Each row of a before or after table is a point. The points were changed in one or more steps. Then noise was added and the rows were shuffled. The steps act on columns, c1 being the first. What was done? A step turns or swaps two columns, mirrors them in a line or flattens them onto one, adds a multiple of one to another, or multiplies or shifts one. Angles are multiples of 10 degrees, from the lower column toward the higher: turns from -170 to 170, lines from 10 to 170 but not 90. Use the fewest steps. Two steps may share a column if one is a turn and the other turns, adds or multiplies; they go together, in the order done. Otherwise the lowest column goes first.

Before:
[[-0.9  0.3]
 [ 3.8  2.7]
 [ 3.5  0.6]
 [-0.9 -3.3]
 [-0.6  2.1]
 [ 0.9 -2.4]
 [-2.6  8.9]
 [ 3.1 -2.6]]
After (8 x 2):
[[ 2.0 -3.5]
 [ 3.4 -0.8]
 [ 0.1  2.1]
 [-0.8  0.4]
 [ 0.9  9.0]
 [-0.2 -2.6]
 [ 4.4  1.1]
 [-1.8 -2.8]]
Steps: turn c1 and c2 by -20 degrees

Before:
[[ 2.3  0.0  3.4 -5.5 -2.5 -0.8]
 [-1.1 -4.0 -0.6  2.8  1.1 -3.1]
 [-0.5  4.2 -5.9  0.9  1.6  1.0]
 [-5.1  1.7 -3.1  1.5  1.3 -3.9]
 [-0.7  2.5 -1.2  2.1  0.6  1.2]
 [-1.3 -2.5 -0.9  3.2 -1.5 -2.1]
 [-1.3  2.6 -4.0  2.5  0.0 -1.0]
 [-0.8 -3.2 -1.5 -0.7  0.2 -5.4]
 [-4.0  1.1 -2.3  1.3  3.1 -2.4]
 [ 5.8  3.4  3.9 -6.2  1.8  3.8]
 [ 1.8 -1.7 -0.6 -1.5  0.8 -2.3]
 [-1.8  2.2 -1.9  3.2  1.5 -7.5]]
After:
[[ -5.2   1.8  -6.0   1.4   1.4  -3.8]
 [  2.3   0.0   6.6  -5.5  -2.5  -0.8]
 [  1.8  -1.8  -1.3  -1.5   0.7  -2.2]
 [ -1.3   2.5  -7.8   2.5   0.0  -1.0]
 [ -0.6   4.2 -11.9   0.8   1.5   1.1]
 [ -2.1   2.1  -3.9   3.3   1.5  -7.7]
 [ -1.0  -4.2  -1.1   2.7   1.1  -3.2]
 [ -0.9   2.6  -2.2   2.3   0.7   1.2]
 [ -1.0  -2.5  -1.7   3.2  -1.6  -2.2]
 [ -4.0   1.0  -4.7   1.3   3.1  -2.3]
 [  6.0   3.5   7.8  -6.3   1.8   3.6]
 [ -0.9  -3.1  -3.0  -0.8   0.2  -5.3]]
Steps: multiply c3 by 2

Before, 14 rows:
[[-3.9 -0.3  7.4  1.6 -2.6  0.0 -3.8 -0.9 -3.1]
 [-1.7 -1.1  0.1  3.2 -2.6 -3.5  2.3  3.8 -0.4]
 [-1.9 -0.9  2.1 -2.2 -6.8  4.4  7.8  1.6 -0.2]
 [-0.4 -7.6 -2.5  1.6  0.3  5.5  0.5 -3.4  0.9]
 [ 1.8  0.2 -3.2 -1.7 -1.2 -0.5 -3.5  4.2  2.5]
 [-1.7  0.3  8.1  2.4  0.6  1.4  2.3  0.7  0.8]
 [-0.6  0.3 -0.2  1.4  0.2  0.6  0.7 -2.3 -1.8]
 [-0.9  0.1  8.2 -4.9  3.1  0.7  0.6 -5.4  2.2]
 [ 2.4 -3.5  3.1 -4.1 -4.7 -0.5  4.4 -0.4 -4.7]
 [-0.1  2.0 -1.2 -9.8  1.0 -5.5  0.8  5.2  5.3]
 [-1.1 -7.5 -2.2  0.4 -1.9 -3.2  2.6 -7.9  0.0]
 [-2.6 -2.3  0.6 -2.2  1.4  0.3 -0.2 -0.9 -2.6]
 [-1.6 -2.7  8.8 -4.3  3.6 -3.8  7.5  0.7 -2.7]
 [ 2.3  0.6 -1.1  2.8  0.4 -0.4  4.3 -4.5 -4.5]]
After (14 x 9):
[[ 1.1 -2.0  8.0 -3.7  4.1  0.6  0.6 -0.7  2.3]
 [ 2.0 -4.0 -1.4 -6.5  0.1 -5.5  0.6 -0.1  5.2]
 [ 0.3 -2.5  8.7 -4.3  3.3 -3.7  7.3 -0.7 -2.7]
 [ 3.7 -0.6 -3.3 -1.3 -2.0 -0.6 -3.4  0.3  2.6]
 [ 0.2  1.1  8.0  1.8  0.4  1.3  2.5 -0.1  0.8]
 [ 4.3  1.4 -1.2  2.4  1.1 -0.6  4.3 -0.2 -4.6]
 [ 1.3  0.8 -0.5  0.9  0.5  0.6  0.8 -0.2 -1.7]
 [ 1.6 -1.2 -2.4 -2.0  0.8  5.4  0.2 -0.3  1.0]
 [ 0.5  1.1  0.4  2.0 -3.2 -3.6  2.4  0.6 -0.4]
 [ 4.5 -2.7  3.1 -4.6 -4.4 -0.6  4.4  0.9 -4.7]
 [-1.9  0.7  7.4  1.0 -2.2  0.0 -4.0  0.6 -3.1]
 [ 1.0 -1.7 -2.3 -2.8 -0.5 -3.1  2.6  0.1 -0.1]
 [-0.7 -1.3  0.7 -2.6  1.5  0.4 -0.3 -0.3 -2.5]
 [ 0.1 -1.3  2.3 -1.8 -7.0  4.6  7.9  1.1 -0.1]]
Steps: shift c1 by 2.0; flatten c2 and c4 onto the line at 60 degrees; flatten c5 and c8 onto the line at 170 degrees

Before, 8 rows:
[[ 4.0  2.5 -5.9 -0.9 -4.4  2.4 -1.2  1.0 -0.2 -2.2  0.9 -2.9  0.8 -1.4]
 [-3.0  1.4 -2.3  3.9 -1.7 -1.1  0.6 -0.1 -0.2  3.8 -1.0 -2.2  5.5  2.2]
 [ 2.2 -1.4  3.6 -0.6 -5.7  5.3  0.5  0.3 -1.2  1.4  0.2  3.0  6.0  5.8]
 [ 0.2 -1.5 -3.1  2.7  0.6 -0.4  2.7 -2.1 -4.3 -4.4  0.0 -3.4 -0.8  5.5]
 [-1.2 -0.2  1.0  4.0 -5.5 -1.9 -1.8  2.4 -1.4  3.8 -2.9 -4.2 -3.0 -1.9]
 [-3.1 -4.6  1.1 -1.0  0.7  3.1 -3.7 -5.2  2.1  2.6  0.8 -0.4 -3.9 -2.2]
 [ 1.6  4.0  3.4 -0.1 -2.4 -2.3  4.9  1.7  4.2 -3.9 -0.5  1.1 -2.5 -3.3]
 [ 2.0 -4.4  2.3  3.1 -1.7 -2.0 -1.2 -5.4 -3.4  0.8  3.9 -4.9 -1.0  4.7]]
After, 8 rows:
[[-3.2  2.8  1.2 -0.9  0.8  8.5  3.6 -5.1  1.6  2.7  0.6  0.3 -3.8 -2.4]
 [-0.8 -3.9  1.1 -4.4 -5.6 -3.1 -0.4  1.3 -2.0  4.0 -3.0 -4.6 -2.7 -1.6]
 [ 0.2 -1.6 -3.0 -0.9  0.6  0.5 -3.4 -2.5 -3.1 -4.1 -0.1 -3.1 -0.6  6.3]
 [ 4.2  6.2 -6.0  0.2 -4.3  2.1  1.7  0.6 -0.6 -2.4  1.0 -3.1  1.0 -1.3]
 [-3.0 -1.3 -2.3 -3.0 -1.5 -3.0 -2.5 -0.6  0.3  3.7 -1.0 -2.1  5.6  2.1]
 [ 2.2  9.3  3.6  0.6 -5.6  9.6 -0.2  0.9 -0.2  1.4  0.2  3.2  6.0  5.9]
 [ 1.7 -2.0  3.6  2.4 -2.5 -6.6 -4.3  1.9  3.6 -3.9 -0.8  0.7 -2.4 -4.1]
 [ 1.9 -6.7  2.2 -3.8 -1.6  0.2 -0.2 -6.1 -2.4  1.0  4.0 -3.8 -0.9  5.5]]
Steps: multiply c6 by 2.5; turn c2 and c6 by -50 degrees; turn c4 and c7 by -150 degrees; turn c8 and c12 by -10 degrees; turn c9 and c14 by -10 degrees

Before:
[[-1.1  1.1  0.7 -6.5  4.9  3.7  1.5 -1.0 -1.4  2.5  3.1  7.8 -0.1 -1.8
  -3.0  2.9  0.1 -1.9 -2.3  2.4]
 [-1.2  0.0 -0.5 -0.6  0.9  2.9 -3.9 -0.8 -2.5 -1.7 -3.6  1.7  0.7  2.4
   3.7 -2.8  0.3 -3.8  3.9 -2.9]
 [ 1.5  7.4 -0.5 -1.1  4.7  2.6  1.8  6.0 -1.2 -2.6 -0.5  0.7  0.4 -1.6
   3.6  0.1 -1.5 -0.7  9.7 -2.0]
 [ 1.9  0.4  1.9  0.3  1.5  2.5 -1.3  1.6 -2.1 -2.2  3.0 -0.9 -3.0  0.1
   4.9 -1.7  4.1  1.3 -1.5  2.8]
 [-1.4 -0.5 -0.7 -2.2  1.8  0.5  1.5  2.6  6.0 18.4  3.6 -2.3 -0.5 -1.7
  -2.6 -1.0 -1.8  0.4 -0.8 -0.1]
 [ 0.6 -0.6  1.4  0.2  1.8 -4.5  1.8  4.1  0.1 -2.6  0.9  0.8 -4.9 -2.1
  -0.7  4.7 -1.4  4.5  3.3  0.7]
 [-0.2  4.4  1.3  1.6  1.7  1.9 -4.4  0.6 -2.6  0.7 -4.5 -2.9 -2.7 -2.1
   3.2 -3.0  1.4  1.3 -2.4  1.6]
 [ 1.2 -0.1 -1.0  2.6  0.6  1.4 -5.5 -1.7 -0.9 -0.4 -3.6 -1.2 -5.8  3.2
  -4.7 -1.7  2.5  4.8  0.1 -1.8]
 [-1.4 -1.8 -0.7  1.4  3.4  2.6  1.8 -1.5 -2.7 -1.8 -1.1  1.6 -0.6 -1.4
  -3.4 -2.7 -0.7  5.1 -2.0 -2.8]
 [-6.3 -1.6 -1.3  0.3  0.8  3.2 -2.7  1.6 11.9 -3.3  0.4 -0.9  0.6  0.0
   2.9 -0.7  0.1  3.5 -2.3 -2.8]
 [ 1.4  2.0  4.0  1.6 11.7  3.5  1.6  3.0  4.7  7.0 -4.0 -1.9 -2.0 -2.9
   2.6  1.3 -1.4  3.9  0.9  1.7]]
After (11 x 20):
[[  2.2  -0.2   2.4   0.2   3.0   2.5  -1.2   1.9  -0.2  -2.2   3.0   4.2
    0.4   0.1   5.0  -1.7   3.9   3.0  -1.8   3.1]
 [ -6.9  -1.3  -1.4  -0.2 -10.5   3.6  -2.6   1.4   6.9  -3.3   0.3   3.7
    3.7  -0.9   3.2  -0.7   0.5   0.1  -2.4  -3.2]
 [ -1.2   1.2   0.4   3.3   4.0   3.6   1.3  -1.6   3.4   2.8   3.0  13.3
   -2.5   6.1  -3.5   3.3   0.5   0.2  -2.2   2.3]
 [ -0.6  -1.4  -0.5   1.1   4.0   2.6   2.1  -0.7   1.7  -1.8  -1.0   6.3
    4.6  -1.9  -3.5  -3.2  -0.4   2.2  -2.3  -2.2]
 [  1.1  -0.3  -0.2  -3.3   0.8   1.1  -5.0  -2.1   0.2  -0.5  -3.9   3.9
    3.7  -1.1  -4.7  -1.2   2.1   6.3   0.2  -1.6]
 [ -0.4   4.7   1.3   1.7   2.4   2.0  -4.6   0.9   0.6   0.6  -4.6   2.2
    0.8  -1.9   3.3  -3.2   1.3   3.5  -1.7   1.7]
 [ -1.1  -0.2  -0.8   2.2  -3.9   1.4   1.4   2.6   4.2  18.3   3.6   3.2
    0.3   1.4  -2.4  -0.9  -2.2  -0.2  -1.1   0.0]
 [ -1.2   0.0  -0.9  -2.0   2.7   2.8  -3.9  -1.0  -0.1  -1.8  -3.9   6.1
   -3.1   0.3   3.6  -2.9   0.5  -0.7   3.8  -2.6]
 [  1.4   7.2  -0.3   1.6   3.4   2.2   1.8   5.9   3.0  -3.0  -0.2   5.5
   -0.2   1.1   3.8  -0.2  -1.5  -1.1  10.1  -2.0]
 [  1.1   2.6   4.1   2.8   2.0   3.2   1.8   2.9  12.0   7.4  -3.9   3.2
    3.3  -1.8   2.7   1.3  -1.2   2.0   1.0   1.8]
 [  0.2  -0.5   1.3   2.8   0.7  -4.6   2.3   4.1   1.4  -3.1   0.6   6.2
    3.7  -0.3  -1.2   4.8  -1.7   6.3   2.8   0.9]]
Steps: mirror c4 and c14 in the line at 130 degrees; turn c5 and c9 by 60 degrees; shift c12 by 5.0; turn c13 and c18 by -80 degrees
